Each row of a before or after table is a point. One or more steps were done to the points. Then noise was added and the rows were shuffled. The steps act on how far a point lies along the listed directions, d1 being the first. Write out the steps. A step turns or swaps two directions, mirrors them in a line or flattens them onto one, adds a multiple of one to another, or multiplies one. Angles are multiples of 10 degrees, from the lower direction toward the higher: turns from -170 to 170, lines from 10 to 170 but not 90. Use the fewest steps. Two steps may share a direction if one is a turn and the other turns, adds or multiplies; they go together, in the order done. Otherwise the lowest direction goes first.

Directions:
(1): 0.010	0.045
(2): 0.045	-0.010
Before, 8 rows:
-0.017	0.035
-0.059	0.025
0.043	-0.014
0.007	0.004
-0.029	0.040
-0.035	0.015
-0.069	-0.007
-0.025	-0.009
After (8 x 2):
0.029	0.040
0.029	0.028
-0.027	0.061
-0.001	-0.047
0.001	0.063
0.009	-0.006
-0.016	0.021
0.002	0.038
Steps: turn d1 and d2 by 70 degrees

Directions:
(1): -0.040	-0.040	-0.005
(2): -0.040	0.040	-0.003
(3): 0.006	0.002	-0.056
Before:
-0.039	0.033	0.016
0.055	0.033	0.020
0.066	0.002	0.000
-0.023	0.014	-0.024
-0.016	-0.031	0.013
0.024	0.046	-0.025
-0.046	-0.020	0.012
0.012	-0.061	-0.025
-0.024	0.010	0.066
0.015	-0.044	0.011
After (10 x 3):
-0.031	0.036	-0.019
-0.001	0.031	0.019
-0.032	0.004	-0.018
-0.036	-0.028	-0.011
0.025	-0.060	0.009
0.044	-0.005	0.035
-0.058	-0.035	0.018
0.051	-0.036	-0.013
0.015	0.023	-0.071
0.018	0.051	-0.013
Steps: turn d1 and d2 by 70 degrees; multiply d3 by -1

Directions:
(1): 0.045	-0.003	0.047	-0.006
(2): 0.003	-0.022	-0.012	-0.060
(3): 0.019	0.058	-0.017	-0.017
(4): -0.043	0.021	0.041	-0.018
Before:
0.027	0.008	0.006	-0.007
-0.012	-0.010	0.000	-0.020
-0.023	-0.112	0.010	0.007
0.023	0.015	-0.013	-0.031
0.013	-0.015	-0.049	0.017
-0.017	0.006	0.020	-0.005
0.050	-0.012	-0.014	-0.011
-0.018	0.022	-0.002	-0.019
0.011	-0.022	0.014	-0.001
After (9 x 4):
-0.077	-0.143	0.060	0.050
-0.006	0.021	-0.023	-0.030
0.029	0.023	0.028	-0.004
0.011	-0.025	0.034	0.007
-0.021	-0.007	0.009	-0.017
-0.042	0.018	-0.018	0.049
0.014	0.034	0.053	0.022
0.006	0.055	0.016	-0.017
0.006	-0.017	-0.002	-0.019
Steps: multiply d1 by 1.6; mirror d2 and d4 in the line at 40 degrees; multiply d3 by 1.6

Directions:
(1): -0.053	0.018	-0.003	0.032	-0.002	0.048
(2): -0.042	0.029	0.020	-0.054	-0.010	-0.020
(3): 0.009	-0.030	0.066	-0.007	-0.014	0.030
Before, 10 rows:
0.031	-0.021	0.015	0.005	0.001	-0.003
0.050	-0.030	0.020	-0.023	-0.014	-0.027
-0.012	0.017	0.014	-0.041	-0.012	-0.013
-0.049	-0.015	0.081	-0.026	-0.004	0.036
0.032	-0.009	-0.012	0.075	0.009	0.040
-0.046	0.034	-0.034	-0.005	0.001	0.047
-0.010	-0.013	0.022	0.026	-0.014	0.044
0.062	-0.066	0.068	-0.014	0.000	0.036
0.024	-0.033	0.028	0.083	-0.015	0.070
0.025	-0.031	0.027	-0.011	-0.005	0.012
After:
0.006	-0.021	-0.031	0.066	0.028	0.034
0.015	-0.002	-0.031	-0.011	0.009	-0.013
-0.029	0.021	-0.030	0.021	-0.004	0.012
-0.058	0.074	-0.058	0.004	-0.010	-0.020
0.043	-0.028	0.009	0.017	-0.005	0.023
0.026	0.006	-0.074	-0.012	0.026	-0.037
-0.033	0.002	0.006	0.003	-0.005	0.069
0.010	0.004	-0.018	-0.012	0.008	-0.031
-0.049	0.065	-0.025	-0.022	0.000	-0.023
0.041	-0.013	-0.021	-0.017	-0.005	-0.046
Steps: multiply d3 by 0.7; turn d2 and d3 by 140 degrees

Directions:
(1): 0.028	-0.016	-0.008	-0.002	0.076	-0.009	-0.029	0.026
(2): 0.024	-0.055	-0.034	0.018	-0.026	-0.023	-0.031	-0.037
(3): 0.034	0.008	0.034	-0.062	-0.027	-0.009	-0.038	0.006
(4): 0.036	0.009	0.057	0.058	-0.004	0.014	-0.012	-0.010
(5): 0.008	0.065	-0.035	0.023	-0.011	-0.038	-0.030	0.007
(6): 0.022	-0.005	0.019	-0.004	0.006	-0.069	0.054	-0.003
Before, 9 rows:
0.019	-0.093	-0.005	0.018	0.072	0.040	-0.016	-0.012
0.020	0.012	-0.033	-0.031	0.029	-0.080	0.024	-0.001
0.009	-0.047	-0.073	0.016	-0.045	0.012	-0.053	-0.015
0.015	0.012	0.037	-0.009	0.035	0.019	-0.004	0.028
0.035	0.037	0.028	0.024	0.037	-0.005	-0.015	0.024
0.021	-0.065	-0.006	-0.012	0.022	0.042	-0.040	0.001
0.015	0.037	0.040	-0.030	-0.005	0.000	-0.042	0.021
0.030	-0.046	-0.016	-0.022	-0.049	-0.039	0.003	-0.036
-0.006	0.026	-0.019	-0.019	-0.010	-0.006	0.024	-0.009
After (9 x 8):
-0.010	0.027	-0.066	0.040	-0.029	-0.008	-0.023	-0.022
0.063	0.044	0.005	0.039	0.054	-0.040	-0.053	0.010
0.003	-0.005	0.023	0.020	0.047	0.012	0.026	0.021
0.005	-0.015	-0.007	-0.010	-0.020	0.019	0.006	-0.026
0.047	0.024	-0.005	0.040	0.030	-0.055	-0.002	0.015
-0.031	-0.017	0.002	0.021	0.038	-0.012	0.052	0.014
0.026	0.010	-0.058	-0.013	-0.048	-0.085	-0.005	0.007
-0.013	0.004	0.003	-0.012	0.057	0.022	0.027	0.035
-0.013	-0.045	-0.068	0.007	0.026	0.044	-0.037	-0.027
Steps: turn d3 and d6 by 160 degrees; add -0.3 times d1 to d3; turn d2 and d4 by 70 degrees; turn d4 and d5 by 110 degrees
